Every row gives one point. Examples show where two turns around zero, p and q, send a point. Write where each new point lands after one turn and then the other. Backwards means that the second turn is done in reverse. Each puzzle has new turns, and all numbers are rounded.

Turn p:
[ 13 -27] => [ 11 -28]
[-10  -2] => [-10  -1]
[-35  26] => [-33  28]
[-16 -27] => [-18 -26]
[48 30] => [50 27]
Turn q:
[-30 -20] => [-33 -14]
[36 -6] => [ 34 -13]
[-22  45] => [-13  48]
[17 17] => [20 14]
[ -2 -36] => [ -9 -35]
Where do these land?
q, then p: [-35  -8] => [-36   1]
q, then p: [ 30 -43] => [ 19 -49]
p, then q: [13 29] => [20 25]
q, then p backwards: [-8 22] => [-5 23]

Turn p:
[-31   9] => [-18  27]
[48  2] => [ 39 -29]
[-17 -11] => [-20   2]
Turn q:
[-41  11] => [-23  35]
[44 15] => [ 43 -18]
[ -3 -31] => [-23 -21]
[0 5] => [3 4]
Where do these land?
q, then p: [ 25 -29] => [-24 -29]
q, then p backwards: [-10 -34] => [-11 -34]
q, then p: [ 0 24] => [24  4]
q, then p backwards: [-15  38] => [-13  39]

Turn p:
[ 48 -35   9] => [ 20 -42  38]
[-6 22  0] => [  8  15 -16]
[-16   1  21] => [-5 23 12]
[ -1 -13 -22] => [-15 -19  -8]
[-25  24  -9] => [ -9  22 -27]
Turn q:
[-13 -35  33] => [  5 -27  41]
[-30   1 -28] => [-39  -3 -11]
[12  3 -1] => [10  2 -7]
[ 26  23 -25] => [ 11  17 -38]
[ 5  9 21] => [13 13 14]
Where do these land?
p, then q: [ 9 22 34] => [31 27 -8]
q, then p: [-36 -23 -18] => [-42  15  14]
q, then p: [-10  29  11] => [ 16  24 -15]
p, then q backwards: [ 20  -8 -25] => [  8 -29 -13]
q, then p backwards: [ 17 -20  -2] => [ 24   2 -11]

Turn p:
[-2 17 -2  2] => [-9 14 -3  5]
[ 1 13 45 28] => [36 36 18 10]
[ 25 -11 -22 -20] => [-11 -18 -20 -28]
[-10 -13 -25   1] => [-10 -24 -10  11]
[-13  -7   4 -11] => [-5 -9 16  1]
Turn q:
[ 22 -15   9  20] => [ 7  6 13 30]
[ 10 -29  14  15] => [ 4 -5 -2 36]
[-15  -1  26   0] => [-26  -2 -11   9]
[ 23   6 -23 -19] => [ 21 -12  23 -18]
[-14  29  -4  -1] => [-11  16  -3 -26]
[-26  10 -22 -15] => [  6  -3 -21 -32]
Where do these land?
q, then p backwards: [ -2  -3 -14   9] => [10  0  7 12]
p, then q: [ 6 24 18  1] => [-17  12  12 -19]
p, then q: [ 19   6 -15 -24] => [  2 -20 -17 -23]
q, then p: [ 31  -4   9 -19] => [30 -4 22 -4]
q, then p: [ -7 -23  -5  19] => [  5   3 -30   7]
p, then q: [-48  -1   7  15] => [-15  31  -6  37]

Turn p:
[-22 -18  27  12] => [ -5 -27  29  10]
[-32  11  18  30] => [ 26 -15  29  25]
[-20 -28   7  -1] => [-23 -18  12  15]
[ 19  23  -8 -20] => [  5  29 -10 -20]
[ 3  6 17  6] => [ 10  -6  12 -10]
[ 15  -6 -36 -33] => [-28  28 -33  -4]
[ 36  11 -25   6] => [ 15   8 -39 -16]
Turn q:
[  2   9 -10  48] => [ 32 -10 -25  27]
[-1  4 21 12] => [20  1 13  3]
[ -6  10   5 -47] => [-37  15  27  -8]
[ 21  -8  -6 -16] => [-10  17 -10 -18]
[-11  10  -9  39] => [ 22 -18 -15  28]
[ -5 -25  -1 -35] => [-27  -6   9 -32]
Where do these land?
p, then q backwards: [ 25 -11  29 -26] => [  0 -31   7 -35]
q, then p: [ -1 -13 -21  -3] => [-15   5  -7  18]
q, then p backwards: [13 15 -6 10] => [ -6  10 -20   1]
q, then p: [-43 -20  -4  37] => [-31 -46 -23  -6]
q, then p backwards: [  7  29   2 -18] => [-23   7  -8 -24]
